Every row gives one point. The ring and each string are closed loops that go straight from each point to the next, and from the last back to the first. Before rounding, they use only three directions, however many columns there are. Count how often each string passes through the ring. Passing back the other way cancels.
In the rows, 128 means zero.

Ring (6 x 4)
[[104 144  78 144]
 [ 79 181 105  83]
 [ 70 185 142  75]
 [ 78 124 181  89]
 [101  82 154 134]
 [115 102 103 180]]
String (26 x 4)
[[ 72  98 198  49]
 [ 82  93 175  69]
 [ 86  65 185  70]
 [ 97  54 181 110]
 [105 103 152 174]
 [107 109 140 176]
 [122  71 130 205]
 [123  63 111 190]
 [126  70  92 193]
 [129 109  82 239]
 [115 133  93 200]
 [ 98 138 115 143]
 [ 97 122  90 101]
 [ 98 134  58  90]
 [ 98 176  49 121]
 [ 95 185  91 152]
 [ 80 200  76  80]
 [ 71 187  97  44]
 [ 69 172 116  36]
 [ 83 144 129  89]
 [ 66 167 141  35]
 [ 62 166 155  29]
 [ 76 138 146  59]
 [ 86 147 144 116]
 [ 83 165 171 141]
 [ 68 134 215  77]]
Times through: 0
String (17 x 4)
[[ 84 133 144  92]
 [ 77 112 165  57]
 [ 90 129 148 123]
 [ 98 118 161 161]
 [109  74 163 172]
 [113  41 137 137]
 [106  86 118 133]
 [101 108 112 126]
 [111  99  79 137]
 [116 131  49 165]
 [107 172  67 176]
 [ 95 163 113 152]
 [ 85 147 115  89]
 [ 72 172 114  47]
 [ 64 208 136  60]
 [ 69 203 158  98]
 [ 86 168 149 141]]
Times through: 1

Ring (9 x 9)
[[137 141 111 147 107 125 146 126 132]
 [135 128  68 164 100 114 165 125 152]
 [143 108  46 145 118 115 167 133 156]
 [146 100  52 123 136 121 159 142 148]
 [139 106  80  97 156 129 141 157 129]
 [131 118 106  90 161 133 129 165 115]
 [128 138 149  87 158 141 113 161  98]
 [137 146 163  95 144 143 113 146  98]
 [140 146 144 121 124 136 127 132 113]]
String (22 x 9)
[[160 133 185  54 168 159  98 144  85]
 [159 128 155  77 153 150 114 138 102]
 [136 137 127 115 134 133 130 142 116]
 [116 160 138 146 112 125 133 140 116]
 [132 162 151 147 102 130 132 123 117]
 [156 141 137 129 110 136 136 113 123]
 [168 117 124  95 139 143 132 124 121]
 [136 128  97 129 126 126 145 139 131]
 [109 139  57 184  95 103 169 139 154]
 [115 126   7 217  72  90 196 124 183]
 [155 102  43 145 114 117 171 122 161]
 [165 102  87 101 141 135 145 130 135]
 [146 112  80 118 135 127 149 140 137]
 [122 118  54 145 125 112 161 151 147]
 [126 101  35 130 140 113 163 159 150]
 [116 107  44 125 147 113 157 169 143]
 [120 122  81 122 142 121 145 161 130]
 [144 121 108 104 143 134 135 144 122]
 [156 113 128  72 163 145 121 148 109]
 [125 132 104 121 136 126 138 153 123]
 [102 149 128 118 144 126 125 172 107]
 [121 153 186  73 166 148  96 169  79]]
Times through: 3

Ring (9 x 12)
[[147 119 131 163 164 149 128 108 147 148 124 127]
 [139 114 136 197 157 167 127  99 153 169 123 116]
 [128 113 140 209 145 178 127  99 151 176 125 117]
 [121 118 140 185 132 169 127 109 139 162 130 130]
 [123 126 135 140 124 140 128 121 125 137 136 146]
 [132 134 126  89 125 107 130 133 113 109 140 161]
 [142 138 122  56 137  91 131 141 109  88 139 172]
 [150 137 122  57 154  97 131 140 115  85 134 171]
 [151 128 127 108 166 124 130 124 133 114 127 150]]
String (26 x 12)
[[148 138 118  57 141  84 131 138 112  92 139 166]
 [152 142 118  26 150  78 132 149 106  67 138 182]
 [148 131 121  96 146 103 130 125 125 115 134 149]
 [145 130 127  99 152 117 130 128 125 110 132 155]
 [147 133 129  75 166 121 130 138 122  88 129 171]
 [157 132 126  74 180 118 130 136 127  86 126 167]
 [154 127 131  99 184 138 129 130 134  98 122 161]
 [144 124 132 131 163 143 129 120 136 125 126 146]
 [148 118 135 162 177 161 128 110 150 141 120 132]
 [149 112 133 202 171 166 127  94 161 172 119 109]
 [145 116 129 191 152 147 128  96 153 173 125 109]
 [138 120 133 166 149 149 128 109 142 153 127 128]
 [131 117 140 182 153 173 127 108 145 155 124 131]
 [124 112 146 213 150 194 126 102 151 172 122 123]
 [113 107 153 249 144 220 125  95 157 191 121 115]
 [125 115 138 207 134 170 127  99 147 179 128 115]
 [130 120 134 177 133 151 128 107 140 162 131 125]
 [126 123 138 151 138 155 128 119 132 139 131 144]
 [115 123 143 155 127 166 128 122 127 139 133 150]
 [113 126 140 143 115 152 128 125 121 137 138 152]
 [130 128 127 133 119 119 129 118 125 141 138 139]
 [138 127 127 131 136 122 129 118 130 136 134 139]
 [134 130 129 111 136 123 129 127 123 120 135 153]
 [132 138 128  63 130 105 130 144 107  89 140 177]
 [139 144 120  26 128  76 131 151  98  71 144 186]
 [146 137 118  65 134  82 131 135 113  99 140 161]]
Times through: 4

Ring (6 x 14)
[[161 177  95 151  80  93 136 105  83 159 127 162 147 114]
 [142 174 102 171  63 116 136 130  59 150  93 142 174 112]
 [ 93 145 110 150  90 157 120 143  48 120  86 130 199  97]
 [ 87 119 119 124 143 165 123 142  89 114 121 128 170  86]
 [155 128 128 139 162 123 157 143 155 155 157 125 100  95]
 [173 147 115 138 144  98 155 121 149 165 166 144  96 103]]
String (17 x 14)
[[169 152 102 115 144  89 142  94 141 160 182 167 100 104]
 [145 156  98 121 120 104 129  98 103 146 154 166 136 104]
 [141 155 104 138 111 114 134 116  96 146 135 151 145 104]
 [135 173  80 114  90  96 112  73  65 140 145 189 164 109]
 [160 196  81 154  46  84 125  89  49 158 113 177 171 121]
 [171 184 110 201  49 104 155 148  72 170  82 127 157 119]
 [138 155 112 158  98 125 140 137  87 146 111 134 155 104]
 [102 154  98 132  92 138 113 115  51 123 108 153 191 100]
 [ 73 149 102 142  78 164 105 133  20 107  76 139 224  96]
 [ 64 132 115 150  94 183 112 158  33 103  69 118 221  90]
 [103 129 128 161 117 165 138 169  84 127  92 106 172  92]
 [ 45 102 120 104 157 195 104 144  70  88 114 126 198  75]
 [ 84 105 127 116 169 173 127 150 111 112 133 120 156  80]
 [138 113 142 152 170 149 163 174 156 147 137  98 108  89]
 [141 141 119 148 127 127 146 140 115 148 130 130 134  99]
 [171 139 132 166 139 117 169 158 151 167 138 113 100 101]
 [203 138 129 146 171  88 179 136 198 184 186 130  52 103]]
Times through: 1
String (31 x 14)
[[ 96 122 113 108 153 152 120 124 100 117 143 143 157  87]
 [110 104 130 113 187 155 139 144 144 126 159 123 122  82]
 [154 116 141 150 176 135 169 166 172 156 153 104  90  91]
 [171 127 140 162 162 123 175 167 172 167 148 105  85  97]
 [145 145 118 151 123 124 147 140 114 150 129 130 133 101]
 [132 139 109 121 140 123 133 116 115 139 152 149 134  96]
 [159 129 119 117 175 110 151 119 165 155 183 144  89  95]
 [191 129 135 148 177 102 179 148 196 177 178 119  58  99]
 [187 133 136 160 162 108 179 156 182 176 161 113  71 100]
 [168 138 130 162 141 117 166 154 150 165 141 116 101 101]
 [141 140 117 142 133 125 144 135 119 147 138 134 130  99]
 [129 133 115 126 146 131 137 127 119 138 148 140 132  94]
 [107 119 114 102 167 143 125 119 120 123 159 145 138  87]
 [104 103 131 116 184 161 138 150 138 123 151 119 129  81]
 [ 93 100 136 127 176 175 138 165 126 118 132 107 144  79]
 [120 129 126 150 133 149 143 156 107 136 116 116 148  93]
 [129 141 119 152 118 137 142 146 100 141 117 126 149  98]
 [128 138 127 167 114 146 148 164  99 142 101 110 153  98]
 [106 142 108 133 114 143 122 127  75 126 117 142 173  96]
 [ 76 139 102 122 105 160 105 122  44 107 104 147 204  92]
 [ 49 140 100 129  84 180  93 131   7  92  74 142 242  90]
 [ 94 147 116 168  79 163 126 159  42 122  67 117 205  98]
 [113 149 119 174  84 152 137 161  62 134  77 115 185 101]
 [137 149 119 165 104 132 146 150  94 147 107 123 151 102]
 [104 146 105 135 105 143 120 126  65 124 111 144 181  97]
 [ 61 139  96 114 101 166  94 115  27  97 100 154 221  91]
 [ 44 128 108 129 100 190  97 143  19  89  74 130 236  86]
 [ 79 127 121 148 113 176 123 160  61 112  86 114 195  89]
 [121 135 124 158 119 148 143 158  96 137 106 115 156  96]
 [105 135 111 128 127 146 124 129  86 125 125 139 165  93]
 [117 139 110 130 125 137 128 127  92 131 129 141 156  96]]
Times through: 5

Ring (6 x 14)
[[ 95  43 140  92  80 110 117  99 124 155 135  81 151 161]
 [135 118 113 102 107  97 135 123 132 123 113 105 129 154]
 [179 188 120 121 151  68 133 140 149 101 128 129 149 116]
 [188 188 136 135 166  68 119 143 154 105 150 135 165  87]
 [141  85 152 133 128 110  97 126 140 144 167 113 165  87]
 [107  40 154 112  96 116 100 106 129 160 159  91 164 123]]
String (26 x 14)
[[142 121 127 111 119  92 125 124 137 125 131 109 145 132]
 [147 126 114 116 119 103 128 133 135 120 121 115 128 130]
 [176 188 108 117 144  74 140 142 145  98 114 127 134 128]
 [184 196 113 124 153  71 136 145 149  96 122 132 140 115]
 [149 121 128 121 126  99 119 130 139 126 137 115 145 116]
 [166 160 136 119 144  70 123 130 147 115 142 120 163 114]
 [200 217 138 132 177  49 125 143 159  96 149 139 174  90]
 [213 230 143 143 191  46 119 150 164  93 159 148 181  69]
 [187 171 140 145 167  82 109 147 154 112 160 138 164  68]
 [152 115 136 130 132 102 110 132 141 130 150 118 152  99]
 [153 126 144 123 136  86 112 126 143 128 153 115 166 105]
 [161 117 161 141 150  92  94 131 149 135 179 123 181  69]
 [139  63 164 146 132 123  82 127 141 154 186 115 172  62]
 [120  39 156 135 112 133  87 121 133 161 174 105 161  84]
 [113  39 168 122 108 114  89 107 134 164 178  95 179 101]
 [125  79 153 112 112  96 107 110 136 147 157  98 171 122]
 [132  94 139 114 114 101 114 119 135 138 144 104 154 124]
 [ 99  29 143 109  85 128 105 107 124 161 147  88 147 134]
 [ 77   7 154  89  68 117 107  88 120 171 147  71 162 163]
 [ 78  25 155  76  67  97 117  82 121 166 140  66 170 183]
 [116  79 140  99  98  96 120 107 130 143 137  92 156 150]
 [128  89 132 112 108 107 117 120 133 138 137 103 145 130]
 [ 99  49 119  96  76 125 124 110 120 148 118  87 124 164]
 [ 99  63 111  86  73 116 135 108 119 141 104  84 119 184]
 [117 102 109  86  88  97 143 113 126 127 100  92 124 183]
 [142 137 125  99 117  76 135 119 137 120 121 105 148 153]]
Times through: 1
